Each row is a point. Each copy is the shape, with its points in the same order, stretched, turned, moved and blurred by noise. Some copies are also mirrored. Which?
In the rows, 128 means zero.

Shape (6 x 2)
[[208 142]
 [129 120]
 [178  62]
 [158 157]
 [109 145]
 [ 47 143]]
Copy 1 (6 x 2)
[[151 206]
 [125 121]
 [191  96]
 [122 184]
 [ 93 136]
 [ 68  78]]
Copy 1 is: only turned
Copy 2 (6 x 2)
[[ 88 186]
 [117 126]
 [176 174]
 [ 73 157]
 [ 90 112]
 [ 93  75]]
Copy 2 is: only turned

Shape (8 x 3)
[[105 141  79]
 [125 149 116]
 [164  75 166]
 [105 153 139]
 [ 65 145 133]
 [123 126 101]
 [192  89 120]
 [ 95 146 160]]
Copy 1 (8 x 3)
[[156 108 149]
 [142 138 137]
 [109 132  73]
 [121 143 148]
 [109 125 162]
 [150 117 126]
 [159 132  76]
 [101 145 146]]
Copy 1 is: mirrored
Copy 2 (8 x 3)
[[131  82 122]
 [146 105 138]
 [111 187 101]
 [181  88 136]
 [201  54 114]
 [126 109 120]
 [ 65 196 118]
 [199  87 127]]
Copy 2 is: only turned
Copy 3 (8 x 3)
[[133 165  64]
 [138 144 124]
 [122   7 152]
 [118 156 149]
 [ 90 178 122]
 [134 126  89]
 [164  18 110]
 [100 149 168]]
Copy 3 is: only turned
Copy 4 (8 x 3)
[[ 88 171 101]
 [109 123  94]
 [152  67 188]
 [141 123  77]
 [166 166  74]
 [105 142 120]
 [ 87  72 188]
 [170 119  81]]
Copy 4 is: only turned

Shape (10 x 4)
[[249  86 149 154]
 [ 99  77 121  70]
 [ 93 202 160 172]
 [ 86  78 186 168]
 [102 117 134  98]
 [112 163 197  69]
 [118 125 130 109]
 [187 147 149  95]
 [111 105 146 119]
 [117  80 119 123]]
Copy 1 (10 x 4)
[[171 212 225 147]
 [191  89  98 161]
 [ 58 112  86  45]
 [154  81 127  43]
 [148 102  99 138]
 [175 172  82  79]
 [126 127 114 136]
 [144 214 149 156]
 [145 107 122 108]
 [156  92 126 135]]
Copy 1 is: only turned
Copy 2 (10 x 4)
[[176  29 137 178]
 [105 177  81 164]
 [140 140 187  25]
 [222 164 141 110]
 [113 158 117 115]
 [100 141  44  90]
 [117 148 121 121]
 [ 96  86  94 126]
 [143 139 122 121]
 [148 150 136 148]]
Copy 2 is: mirrored
Copy 3 (10 x 4)
[[192 100  33  62]
 [134 199 226 129]
 [ 91  51  87 164]
 [161 128 123 178]
 [112 160 183 129]
 [107  72 245 132]
 [111 146 161 125]
 [126  99 137  90]
 [136 149 157 125]
 [146 199 157 120]]
Copy 3 is: mirrored

Shape (7 x 4)
[[113 106 107 116]
 [157 132  76  81]
 [ 70 167 126  83]
 [141 131 191 146]
 [124 199 120 136]
 [ 98  79 182 124]
 [104 163 183 130]]
Copy 1 (7 x 4)
[[ 83 126 137 140]
 [ 98 111  44 159]
 [101 210  98 103]
 [163 127 191 108]
 [105 139 102  61]
 [145 152 215 144]
 [155 178 174  78]]
Copy 1 is: mirrored
Copy 2 (7 x 4)
[[128 155 149 101]
 [105  85 202  68]
 [139 175 237 154]
 [184 100 102 186]
 [108 108 212 195]
 [200 173  84 135]
 [170 135 161 208]]
Copy 2 is: mirrored

Shape (12 x 6)
[[128 115 143 146  56 109]
 [132  70 180 130 156 134]
 [ 92 148 170  36 173 117]
 [135  61 135 100 200 114]
 [ 96 102 101 165  90 123]
 [112 189 193 124 139  96]
 [ 82 186 156 167  82 156]
 [132 157 117  44 127 125]
 [ 83 129 164 167  99  87]
 [129 174 114 207 115  81]
 [120 126 171  80 156 106]
 [107 111  50 133 167 122]]
Copy 1 (12 x 6)
[[187 158 213 133  90 133]
 [ 72 147 161 124  73 158]
 [ 51  50 130 136 166 182]
 [ 40 151 110  96 120 147]
 [198 159 148 106  76 144]
 [ 87  83 136 220 144 153]
 [186  76 146 186  72 150]
 [ 96  65 142 116 169 108]
 [172 153 163 169  96 189]
 [161 159  95 206 115  95]
 [ 66 102 148 147 140 158]
 [134 141  56  88 127 104]]
Copy 1 is: only turned
Copy 2 (12 x 6)
[[125  59  74 117 133 155]
 [104  94 108  66 199 146]
 [160 202  80 161 174  57]
 [ 97 125 143  99 202  96]
 [126  82 107 156 136 173]
 [126 174  67 102 119 115]
 [171 138  65 137 106 180]
 [190 158  99 165 144  46]
 [ 91 103  67 132 127 171]
 [ 97 124 119 118  70 165]
 [122 152  84 113 166  86]
 [133 140 174 186 145 119]]
Copy 2 is: only turned
Copy 3 (12 x 6)
[[ 59 120 175 154 149 141]
 [107 170 111 149 176 107]
 [183 158 164 200 145  61]
 [177 172  99 161 118 158]
 [ 95 101 163 134 164 194]
 [100  91 141 176 145  34]
 [ 55  76 181 115 204  68]
 [170 151 190 175  92 102]
 [ 73  89 143 170 176 128]
 [ 81  33 123 131  99 145]
 [143 150 137 182 133  83]
 [191  96 134 127  95 219]]
Copy 3 is: only turned
Copy 4 (12 x 6)
[[134 183 149 138  60 141]
 [136 148  82 221  95 106]
 [110 122 145 179 194 249]
 [ 95 155  88 192 172 100]
 [109 132 152 113  83  98]
 [141 136 198 222 147 188]
 [157  80 183 147  74 159]
 [148 141 146 111 192 223]
 [ 91 150 180 183  77 143]
 [127 147 209 168 126  74]
 [119 150 133 189 160 188]
 [ 98 118 146 102 191  88]]
Copy 4 is: mirrored

Shape (14 x 8)
[[149 133 146 116 101 128 104 130]
 [107 147  73  89 183 106 182 166]
 [158 144 145 169 131 100 131 127]
 [143  99 135 155 118 177  94  95]
 [ 89 113  72 130 132 109 115 124]
 [120 103 127 116 159 176 147  94]
 [132 179 131 136 147 146 156  76]
 [135 180 144 110 165 150 109 161]
 [139  93 145 149 137 111  98 116]
 [ 86 106 140 128 157 148 112 158]
 [129  99  71 172 107 196  90 145]
 [104  94 103 184  91 139 133 139]
 [145 134 105 150 105  96  94 144]
 [176 131  58 145  84 117 178 114]]
Copy 1 (14 x 8)
[[146 111 134 146  92 136 124  92]
 [ 80 147 182 116 187  79 176 168]
 [111 102 105 159 114 162 111  73]
 [133 134  71 105  83 140 112  86]
 [133 159 159 117 149 107  96 127]
 [113 151  91  82 129 118 168 146]
 [111 106  85 133 135 115 141 154]
 [107 129 125 137 121  71 146 106]
 [139 131 107 136 110 172 117  61]
 [110 180 127 123 114 118 144 105]
 [106 154 107  79  92  88  71  80]
 [106 161 131 118  86 141  87 104]
 [129 118 145 150 119 130  79  66]
 [ 92  83 157 111 121 130  96 148]]
Copy 1 is: mirrored
Copy 2 (14 x 8)
[[143 131  99  97 144 144 106 128]
 [145  77 224 196 177 166 128 103]
 [157 107 138 115 100 145 139 130]
 [119 142  99 100  89 134  50 159]
 [134  67  94 148 158 147  96 116]
 [103 148 171 160 108 147  74 179]
 [140 152 157 202  99 155 111 148]
 [147 141 167 132 133 101  92  85]
 [133 104 109  82 123 128 113 166]
 [ 85 111 135 121 136 106  92 128]
 [122 101  76  98  97 132   7  92]
 [100  90  80 128 106 163 101 116]
 [165  79  81  90 142 138 110  98]
 [176  94 141 163 125 226 109 111]]
Copy 2 is: mirrored

Shape (14 x 9)
[[ 74 162 112 154 132  70 157 123 216]
 [188 109 129  92  82 153 136 110 144]
 [123 137 123 150 133 100  74 157 106]
 [144 120 188 169 100 105 123 154 139]
 [107 156 133 168 117 134 154  96 135]
 [ 93 123 167 172 171 163 110 109 178]
 [117 182 187  84  85 111 191 122 140]
 [111 132 105 113 122 184 105 116 127]
 [ 97 126  96  91  63 146 138 196 124]
 [126 112  93 127 135  90 108 131 120]
 [104 106 161 134 176 111 112 146 176]
 [149 118 128 156 164 107 152 150 135]
 [131 125 133 123 124 149 147  89  97]
 [122 121 150 142  91  95 138 106 105]]
Copy 1 (14 x 9)
[[ 55 114 234 210 188  84 154 150 102]
 [136 121  90  95 167 104 121  61 178]
 [143 144 111 181  94 115 146 162 117]
 [217 154 135 144 175 126 102 116 115]
 [126 120 159 145 187 121 131 157 159]
 [108 111  92 107 146 131 126 177  71]
 [116 201 203 120 249 126  84  55 192]
 [ 64 106  62 126 142 121 116 155 152]
 [ 76 110 113 196 181 129  51 117 174]
 [119 105 143 159  81  99 150 147 146]
 [116 121 129 118 107 127 123 137  69]
 [170  89 159 137 103 153 151 113 116]
 [134 118 120  87 136 123 116 131 193]
 [172 148 164 129 158  94 104 137 187]]
Copy 1 is: mirrored
Copy 2 (14 x 9)
[[143 129 108 144  81 151 130 193  55]
 [143 106 154 106 138 134 164  85 101]
 [149 142 120 130  89 127 126 146 160]
 [121 166 128 119 110 169 165 120 121]
 [130 126 100 130 138 153 149 156 108]
 [100 160 100 165 121 108 170 142 107]
 [167 159 127  92 156 161 131 142  70]
 [133 114 107 128 128  96 128 109 122]
 [123 113 129  75  87 132  79  88  94]
 [145 110 144 141  91 131 112 138 133]
 [111 163 143 155  93 109 141 140 102]
 [ 90 119 172 116 111 125 142 146 120]
 [133 122 128 130 155 132 133 119 128]
 [155 140 117 135 130 178 130 128 124]]
Copy 2 is: only turned
Copy 3 (14 x 9)
[[ 90  74 151 182  62  86 152  69 225]
 [ 75 121 118  66 122 144  94  77 130]
 [165 132  84 141 179  96 118 156 182]
 [151 140 111 179  92 132  85 137 168]
 [158  99 158 154  90 130 164  96 179]
 [106 146 196 146  92 154 186 179 203]
 [140  32 205 146  70 114  54  80 118]
 [116 106 143  67 132 138 150 161 150]
 [117  60  49  91  91 122  57 161 111]
 [126 120  75 128 170  98 149  97 148]
 [ 85 132 151 158 123 132 139 162 169]
 [113 122  89 160 140 155 135 103 178]
 [148 112 153 111 138 143 156 100 113]
 [176 122 123 161 116 109 130  86 115]]
Copy 3 is: only turned
